Rows are points. The ring and each string are closed loops that go straight from each point to the next, and from the last back to the first. Before rounding, they use only three directions, however many columns there are. Count how often each string passes through the ring. Passing back the other way cancels.

Ring (7 x 3):
18, -6, 5
10, 27, 0
-23, 37, -1
-47, 20, 0
-50, -14, 5
-25, -34, 9
2, -28, 9
String:
-56, -41, -5
-57, -38, 22
-38, -15, 36
-49, -39, 28
-31, -17, 26
-21, -5, 7
-25, -28, -12
-32, -50, -4
-25, -37, -18
-21, -23, -15
-31, -52, -7
-37, -54, 19
-33, -26, 37
-25, -10, 18
-25, -17, -5
-35, -32, -11
-49, -45, -4
-58, -40, 21
-43, -15, 35
-30, -9, 8
-31, -5, 22
-32, -7, 16
-34, -17, -9
-43, -27, -10
Times through: 3
String:
-21, 14, -3
-22, 10, -5
-32, 20, 13
-47, 33, 21
-56, 44, -3
-47, 53, -10
-32, 52, 14
-25, 38, 20
Times through: 0

Ring, 6 rows:
4, 8, -14, -6
-11, 23, -10, -2
-48, 15, 10, -2
-60, -26, 10, -11
-32, -43, -11, -15
-9, -36, -16, -15
String (22 x 4):
-1, -10, -49, -7
25, -29, -32, -15
13, -33, -9, -17
-4, -30, 14, -16
-12, -25, 10, -14
5, -42, 2, -19
7, -43, -27, -17
-5, -29, -37, -12
-16, -18, -26, -10
-15, -21, 1, -12
-2, -32, 19, -17
14, -36, 9, -19
17, -28, -16, -15
10, -26, 14, -17
-8, -17, 8, -13
-10, -10, -17, -9
3, -5, -43, -7
21, -9, -26, -11
24, -13, -6, -13
5, -18, 22, -15
-12, -13, 4, -11
-16, -10, -19, -8
Times through: 1

Ring (7 x 6):
10, -6, 1, 3, 4, -2
16, 10, -3, 13, 0, -5
10, 26, -4, 19, -3, -1
-7, 23, -3, 14, -4, 1
-15, 1, -5, 1, -1, -17
-14, -20, -5, -10, 3, -29
1, -16, 0, -4, 5, -10
String, 20 rows:
-8, -12, 1, -4, 3, -4
-3, -11, 1, -3, 4, -3
0, -4, -2, 2, 2, -10
4, -13, -3, -1, 3, -18
6, -10, -4, 1, 3, -20
17, -5, -1, 5, 3, -9
25, 8, 0, 14, 2, 2
18, 18, 0, 17, 0, 9
9, 19, 1, 15, -1, 11
6, 11, -5, 11, -1, -11
7, 17, -6, 14, -2, -14
5, 35, -5, 23, -5, -1
-1, 51, 0, 28, -7, 26
-7, 39, 0, 21, -5, 18
-11, 29, 0, 15, -4, 15
-5, 11, -1, 8, -1, 2
-5, -2, -5, 2, 0, -20
-19, -21, -11, -10, 1, -46
-26, -39, -12, -21, 3, -60
-17, -28, -4, -14, 4, -30
Times through: 3

Ring, 10 rows:
6, -11, -18, 11, 1, 6, 10, 11
12, -17, -16, -5, 13, -3, 13, -10
11, -19, -8, -19, 21, -14, 17, -25
4, -14, 3, -27, 26, -20, 18, -30
-8, -2, 13, -20, 24, -16, 15, -22
-22, 13, 19, -2, 14, -3, 9, -1
-28, 17, 18, 12, 2, 3, 7, 20
-27, 13, 10, 21, -12, 6, 8, 39
-16, 3, -3, 24, -17, 7, 10, 43
-8, -3, -10, 22, -14, 8, 10, 36
String (23 x 8):
-3, -4, 13, -29, 34, -19, 15, -39
-10, 7, 7, -2, 21, 1, 6, -12
-16, 12, 14, -3, 23, 2, 5, -13
-28, 17, 29, -10, 20, -9, 9, -9
-33, 23, 27, 3, 12, 0, 6, 7
-24, 7, 18, -1, 0, -11, 14, 17
-17, 7, 8, 8, 2, 1, 9, 15
-16, 11, 4, 16, 4, 10, 4, 15
-31, 21, 10, 32, -13, 16, 3, 45
-28, 7, 9, 24, -28, 0, 13, 59
-15, -3, 3, 9, -13, -7, 16, 32
-10, 2, -1, 11, 2, 5, 8, 14
-9, 2, -12, 29, -14, 16, 5, 38
0, -10, -20, 26, -20, 10, 11, 42
4, -17, -16, 9, -10, -3, 16, 24
6, -19, -13, 0, -3, -8, 17, 12
22, -24, -31, 4, 8, 5, 11, -4
14, -11, -21, 4, 18, 10, 6, -14
27, -35, -20, -28, 22, -22, 22, -32
14, -27, -7, -29, 18, -26, 23, -25
0, -7, -2, -7, 16, -6, 12, -11
3, -7, -1, -14, 26, -7, 11, -25
4, -12, 7, -33, 33, -23, 18, -41
Times through: 3
String:
-1, -11, 4, -18, 15, -18, 18, -14
-4, -1, 2, -5, 18, -2, 9, -11
-3, 1, 3, -7, 24, -1, 8, -20
3, -13, 9, -36, 34, -26, 19, -43
7, -25, 12, -51, 31, -44, 29, -46
-1, -14, 5, -21, 14, -22, 20, -13
-3, -5, 1, -6, 13, -6, 12, -7
6, -8, -5, -11, 24, -4, 10, -24
16, -18, -12, -17, 27, -8, 13, -31
21, -27, -18, -19, 20, -14, 18, -25
14, -13, -21, 4, 15, 8, 7, -10
2, -3, -14, 13, 9, 12, 5, 3
-4, -5, -5, 5, 3, 0, 11, 10
-5, 4, -10, 21, 3, 17, 2, 15
-5, 0, -14, 28, -10, 17, 5, 32
-9, -10, -14, 28, -32, 3, 15, 60
-11, -9, -4, 14, -22, -6, 17, 44
-11, -4, -2, 11, -11, -2, 14, 29
-11, 3, -4, 17, -4, 9, 7, 23
-12, 7, -9, 30, -8, 19, 3, 33
-9, -5, -13, 28, -25, 8, 11, 51
-2, -15, -17, 22, -27, 1, 16, 49
4, -8, -25, 30, -14, 18, 6, 35
0, 1, -15, 20, 5, 18, 2, 11
-2, -5, -6, 5, 6, 1, 10, 5
0, -11, -4, -5, 5, -10, 16, 3
2, -3, -9, 4, 15, 7, 6, -7
15, -15, -13, -14, 28, -4, 11, -31
19, -30, -5, -40, 31, -30, 24, -45
12, -28, 3, -44, 28, -37, 27, -40
Times through: 3
